Each row of a before or after table is a point. The points were changed in one or more steps. Then noise was added and the rows were shuffled. The steps act on how far a point lies along the listed directions, d1 being the first. What was done? A step turns or swaps two directions, mirrors them in a line or flattens them onto one, adds a multiple of one to another, or multiplies one. Angles are multiples of 10 degrees, from the lower direction toward the higher: turns from -170 to 170, lines from 10 to 170 but not 90. Use the fewest steps. Two steps may share a direction if one is a turn and the other turns, adds or multiplies; they go together, in the order done. Otherwise the lowest direction goes first.

Directions:
(1): [ 0.54 -0.08]
(2): [-0.08 -0.54]
Before:
[[-0.30 -0.41]
 [-0.40 -0.02]
 [-0.18  0.12]
 [-0.21  0.81]
 [-0.30  0.04]
 [ 0.08 -0.08]
 [ 0.51  0.11]
 [-0.12 -0.06]
 [ 1.10 -0.34]]
After, 9 rows:
[[ 0.00  0.06]
 [-0.01 -0.07]
 [-0.03 -0.09]
 [ 0.08  0.27]
 [-0.03 -0.14]
 [ 0.22  0.67]
 [-0.14 -0.44]
 [-0.02 -0.05]
 [ 0.02  0.04]]
Steps: flatten d1 and d2 onto the line at 100 degrees

Directions:
(1): [ 0.60  0.51  0.37 -0.34 -0.23  0.26  0.36 -0.26]
(2): [-0.58  0.13  0.36 -0.45 -0.41  0.01  0.11  0.56]
(3): [-0.23  0.75 -0.54 -0.05 -0.10  0.20 -0.46 -0.10]
(4): [ 0.43  0.33 -0.10  0.28 -0.12 -0.68  0.02  0.57]
(5): [-0.27 -0.02 -0.35  0.23 -0.59 -0.26  0.59 -0.42]
(6): [ 0.18 -0.13 -0.25  0.42 -0.24  0.74  0.20  0.50]
Before:
[[ 0.55  1.09 -0.19 -0.02 -0.59  0.36  0.32 -0.57]
 [-0.03  0.55 -0.55  0.35 -0.77  0.19  0.42 -0.25]
 [ 0.55 -0.01 -0.16  0.56  0.15  0.04 -0.27  0.48]
 [ 0.24 -0.41 -0.40  0.24  0.44  0.14 -0.08 -0.14]
 [-0.35 -0.74 -0.15 -0.09  0.26 -0.08 -0.20  0.22]
 [ 0.03  1.12 -0.52 -0.55 -0.34 -0.08 -0.07 -0.57]
 [-0.16  0.12 -0.56  0.42  0.63 -0.30 -0.29  0.26]
 [-0.45 -0.79  0.24  0.04 -0.04  0.14  0.45 -0.74]
 [ 0.18  0.19 -0.16  0.19 -0.24 -0.45  0.19  0.61]
 [-0.46 -0.23  0.35 -0.02  0.00 -0.02  0.19  0.07]
 [-0.77 -0.05 -0.25  0.22 -0.06  0.43 -0.35  0.56]
 [-0.44 -0.55  0.11 -0.53  0.05  0.10 -0.14  0.00]
 [ 0.03  0.17 -0.30  0.07 -0.08  0.11  0.14 -0.11]
 [ 0.10  0.54  0.02  0.37 -0.81 -0.02  0.55 -0.15]]
After (14 x 8):
[[ 0.04  0.21  0.03 -0.23  0.10 -0.06  0.06  0.24]
 [-0.32  0.42 -0.15  0.03 -0.02 -0.82 -0.16 -0.52]
 [ 0.58 -0.10  0.45 -0.09  0.38 -0.51 -0.13 -0.16]
 [-0.36 -0.45 -0.29 -0.26  0.30 -0.15 -0.36 -0.35]
 [-0.34 -0.24 -0.59 -0.02 -0.11  0.10 -0.23 -0.40]
 [-0.48 -0.12 -0.03  0.23 -0.07  0.10  0.29 -0.38]
 [ 0.00  0.41  0.78 -0.01 -0.72 -0.02  0.37  0.48]
 [-0.05  0.59  0.40 -0.42 -0.53 -0.20  0.18  0.61]
 [ 0.11 -0.08  0.01 -0.42  0.51  0.03 -0.37  0.04]
 [ 0.66  0.95  0.23 -0.07 -0.52  0.34  0.25  0.70]
 [-0.04 -0.04 -0.11  0.14  0.80 -0.66 -0.15  0.30]
 [ 0.40  0.66 -0.51  0.10 -0.49  0.05  0.16  1.06]
 [-0.94  0.05  0.13 -0.31 -0.01  0.79 -0.23 -0.21]
 [ 0.21 -0.39  0.26  0.00 -0.12 -0.53  0.53  0.18]]
Steps: mirror d1 and d6 in the line at 20 degrees; swap d2 and d5; turn d3 and d4 by 60 degrees

Directions:
(1): [-0.24  0.55  0.34  0.39  0.02  0.15  0.27 -0.25 -0.63 -0.47 -0.29  0.54]
(2): [-0.35 -0.05  0.56 -0.49  0.20 -0.22 -0.09 -0.06  0.59 -0.80  0.08  0.02]
(3): [ 0.41  0.02 -0.46  0.24  0.02  0.30  0.31  0.57  0.51 -0.38  0.15  0.63]
(4): [ 0.49 -0.01  0.58  0.72  0.31 -0.15 -0.42 -0.31  0.42  0.26  0.03  0.19]
Before, 13 rows:
[[-0.08  0.27  0.16  0.43  0.04  0.03 -0.11 -0.24 -0.94  0.53 -0.15 -0.50]
 [-0.62 -0.30 -0.03 -0.95  0.05 -0.30 -0.06  0.06  0.01 -0.08  0.02 -0.74]
 [ 0.30  0.09  0.19  0.80  0.09  0.03  0.10 -0.25 -0.54  0.53 -0.33  0.16]
 [ 0.04 -0.26 -0.11 -0.55 -0.11 -0.19 -0.10  0.30  0.19  0.00  0.03 -0.45]
 [-0.14  0.22  0.59 -0.07  0.02 -0.04  0.11 -0.49 -0.56  0.00 -0.44 -0.27]
 [-0.47 -0.29  0.26 -0.88 -0.03 -0.28 -0.26 -0.05  0.60 -0.09  0.08 -0.54]
 [-0.43 -0.22  0.41 -0.75 -0.06 -0.34 -0.19 -0.22  0.57 -0.24  0.04 -0.65]
 [-0.11  0.34 -0.01  0.56 -0.21  0.20 -0.15 -0.22 -0.80  0.15 -0.09  0.24]
 [ 0.37  0.17  0.50  0.73  0.11 -0.08  0.12 -0.79 -0.68  0.27 -0.48  0.43]
 [-0.32 -0.13  0.04 -0.78 -0.15 -0.25  0.03  0.13 -0.06 -0.22  0.38 -0.14]
 [ 0.55  0.20  0.05  1.08  0.03  0.21  0.08 -0.14 -0.54  0.64 -0.26  0.13]
 [-0.66  0.46  0.21 -0.19 -0.09  0.04  0.02 -0.38 -0.68 -0.01 -0.18 -0.18]
 [-0.01 -0.44  0.08 -0.76 -0.01 -0.47 -0.31 -0.12  0.24  0.38  0.16 -0.92]]
After, 13 rows:
[[ 0.14 -0.48 -0.43 -0.21 -0.23 -0.05 -0.51  0.23  0.30  0.52  0.34 -0.54]
 [ 0.35 -0.68 -0.17 -0.27  0.04 -0.15 -0.04  0.29  0.70  0.35  0.14 -0.46]
 [-0.52  0.70  0.31  0.18 -0.24  0.17  0.45 -0.43 -0.96 -0.36 -0.49  0.24]
 [ 0.49 -0.71 -0.15 -0.27  0.16 -0.17 -0.25  0.41  1.16  0.26  0.32 -0.60]
 [-0.15 -0.33 -0.17 -0.58  0.04 -0.12 -0.21  0.29  0.23  0.26  0.28 -0.94]
 [-0.78  0.42  0.34 -0.25  0.03 -0.03  0.22 -0.29 -0.93 -0.35 -0.41 -0.12]
 [-0.27  0.31  0.22 -0.15 -0.14 -0.15  0.15 -0.23 -0.83 -0.08  0.08  0.22]
 [-0.20  0.21  0.37 -0.19 -0.02 -0.10  0.08 -0.01 -0.34 -0.47 -0.21  0.03]
 [-0.37  0.03 -0.33 -0.31 -0.23  0.05 -0.08 -0.06 -0.45  0.60  0.06 -0.58]
 [ 0.65 -0.74 -0.45 -0.22 -0.06 -0.17  0.04  0.01  0.42  0.70  0.10 -0.28]
 [ 0.14 -0.10 -0.19 -0.29 -0.14  0.11  0.21 -0.06 -0.33  0.44 -0.27 -0.53]
 [-0.65  0.66  0.39  0.07 -0.16  0.10  0.31 -0.38 -0.84 -0.42 -0.50  0.40]
 [-0.57  0.39  0.60 -0.49  0.06 -0.23  0.20 -0.31 -0.53 -0.77 -0.32  0.01]]
Steps: multiply d2 by 1.3; turn d1 and d2 by -120 degrees; flatten d3 and d4 onto the line at 40 degrees
